Each row is a point. The points of each table are mixes of a few directions, plus a little noise. Count the directions of each table, and those that both share. Where both have some left over, give the other angles between the two spaces (their principal angles), to ten degrees, smallest first.

First (4 x 2):
[[  4 -12]
 [ -6  25]
 [ 13 -49]
 [-10  37]]
Second:
[[  0  -2]
 [  1  -3]
 [ 16 -60]
 [ -9  31]
 [ -9  33]]
Directions: first 1, second 1, shared 1

First:
[[-15  -1  25 -15  14   4]
 [-20  12  20 -14  34  -8]
 [  4   9 -13  10   5  -7]
 [ -4 -19  -2 -20 -13   1]
 [  4 -15  52   7 -30  40]
 [ 32  24 -52  50  -8 -13]
 [ -2 -10 -31 -18  -2 -18]]
Second (9 x 6):
[[-48  -8   6  14  60  44]
 [ 14  -5  -9   0 -29 -38]
 [ 50  12  -2 -17 -56 -31]
 [-12  -2   1   4  14   8]
 [-25 -11  -4  10  21   1]
 [ -1  -6  -6   3  -8 -20]
 [  8   3   1  -2  -9  -3]
 [  2  15  16  -9  22  53]
 [ 11   1  -2  -3 -16 -13]]
Directions: first 3, second 2, shared 0; angles 50, 60

First (7 x 9):
[[-10   5 -28  -8  13 -14 -15  18  19]
 [-13  29  33 -25  -8   9 -35 -15 -24]
 [ -1  -1  43 -20  -1  -9  -7   0 -17]
 [ 15  -5 -33   9 -20 -10  24  15  28]
 [ 11 -30 -39  21  16   7  41 -10  37]
 [ -4  15  26   0  -6  19 -16 -21 -30]
 [  3 -12  -1  23   4  -2   6  14 -14]]
Second, 10 rows:
[[ 11  22 -28  17  21   2 -11   6 -28]
 [  3 -31  19  -5 -16 -12   7  13  15]
 [ -5   1   5  -5  -3   3   3  -7   7]
 [ 28  17 -60  28  51   5  -1  -1 -30]
 [ 13 -36  17  -5 -36  -2  18   2  24]
 [-30   2  29 -12   9 -19 -21  22  -5]
 [-26  16   6 -11  28  -2 -10  -5   0]
 [ 33 -47   3   9 -35  -9  18  17  13]
 [-15  22  -3  -9  11  16   4 -28   9]
 [-13  34  13  -7 -31  17  -6 -18  -4]]
Directions: first 5, second 4, shared 2; angles 30, 40

First:
[[-23  -5 -27 -13   5 -28 -10 -17  16  -8  -3   2 -18   4]
 [ 15   3  34  10  -7  24   9  19   2   6   1  -9   9  -7]
 [  2   0   1   1   0   3   0   1  -4   1   0   2   2   0]
 [ 31   9   9  16  -1  27   5   5 -46   9   5  13  32   3]
 [ 23   4  47  15 -10  37  13  27  -2   9   4 -11  16  -8]
 [ 14   5   8   8   0  14   3   5 -20   4   3   5  14   0]
 [-29  -9   3 -14  -3 -20  -2   2  54  -8  -5 -18 -33  -6]
 [ -3   3 -58  -6  15 -25 -13 -33 -41  -2   0  28   7  15]
 [-33  -8 -13 -17   1 -29  -7  -8  45 -10  -5 -11 -32  -3]]
Second, 8 rows:
[[  0  39 -15   9 -47   6  25  -8  -1 -20  16 -20 -14  -9]
 [ -8 -26  -5   9   9 -25 -31 -17 -20   5 -12  25  19  17]
 [ -6  -3  28 -24  60  11  24   9   6   0 -26  -7   6  -1]
 [ -9 -40   4   3  34 -14 -13  -5 -14   8 -17   3  17  22]
 [  2  40   6 -11  -9  28  32   5   5  -9   6 -18 -22 -14]
 [  9   4  -3  -2 -17 -13   3   7  20  -9   6  -4   5 -15]
 [ -2  17   1  -3  -6  -4 -10  -8  -7   0  -4  20  -3  -4]
 [ 15 -31 -14  16 -22   9 -33  14  12  25  30   2  -9   5]]
Directions: first 2, second 5, shared 0; angles 40, 70

First (8 x 24):
[[  0   1  -4  17  -6   1 -16 -11   6   3  -5   4  -8   0  -4  10  17  -6
    1  -1   2 -39   9  16]
 [  0   1  -3  15  -5   1 -14 -10   5   2  -5   4  -7   0  -4   9  16  -6
    1  -1   1 -36   8  14]
 [  0   1  -4  16  -5   1 -16 -10   6   3  -5   4  -8   0  -4  10  17  -6
    1  -1   2 -38   8  15]
 [  0  -1   4 -19   6  -1  17  12  -6  -3   5  -5   9   0   4 -11 -19   7
   -1   1  -2  43  -9 -17]
 [  0  -1   2  -8   2   0   8   5  -3  -1   2  -2   4   0   2  -5  -8   3
    0   1  -1  19  -4  -7]
 [ -1  -2   5 -26   8  -1  24  16  -9  -4   7  -7  12   1   6 -15 -26   9
   -1   2  -2  60 -13 -24]
 [  0   0  -1   3  -1   0  -3  -2   1   0  -1   1  -2   0  -1   2   3  -1
    0   0   0  -7   2   3]
 [  0   0   0   1   0   0  -1   0   0   0   0   0   0   0   0   0   1   0
    0   0   0  -1   0   1]]
Second:
[[  4   1  -3   0   1  -1  -2  -2   3   4   1  -3  -2   1   2  -1   0   7
    3   1   3   6   2   3]
 [-15  -4  10  -1  -4   3   7  10 -14 -16  -2  11   9  -3  -9   6   0 -31
  -11  -4 -10 -25 -10 -12]
 [ 15   3 -10   1   4  -3  -7 -10  14  16   2 -11  -9   3   9  -5   0  30
   11   4  10  24  10  12]
 [ -8  -2   5  -1  -2   1   4   6  -7  -9  -1   6   5  -2  -5   3   0 -17
   -6  -2  -6 -14  -5  -6]
 [-24  -6  17  -3  -7   5  11  17 -23 -27  -4  18  14  -6 -15   8   0 -50
  -19  -6 -17 -40 -16 -19]
 [ 18   5 -12   2   5  -4  -8 -13  17  20   2 -14 -11   4  11  -6   0  38
   14   5  13  30  12  14]
 [  6   1  -4   1   2  -1  -3  -4   5   7   1  -5  -3   1   4  -2   0  12
    5   1   4  10   4   5]
 [  8   2  -6   1   2  -2  -4  -6   8   9   1  -6  -5   2   5  -3   0  17
    6   2   6  14   6   6]
 [ -3  -1   2   0  -1   1   2   2  -3  -3   0   3   2  -1  -2   1   0  -7
   -3  -1  -3  -6  -2  -3]]
Directions: first 1, second 1, shared 0; angles 80
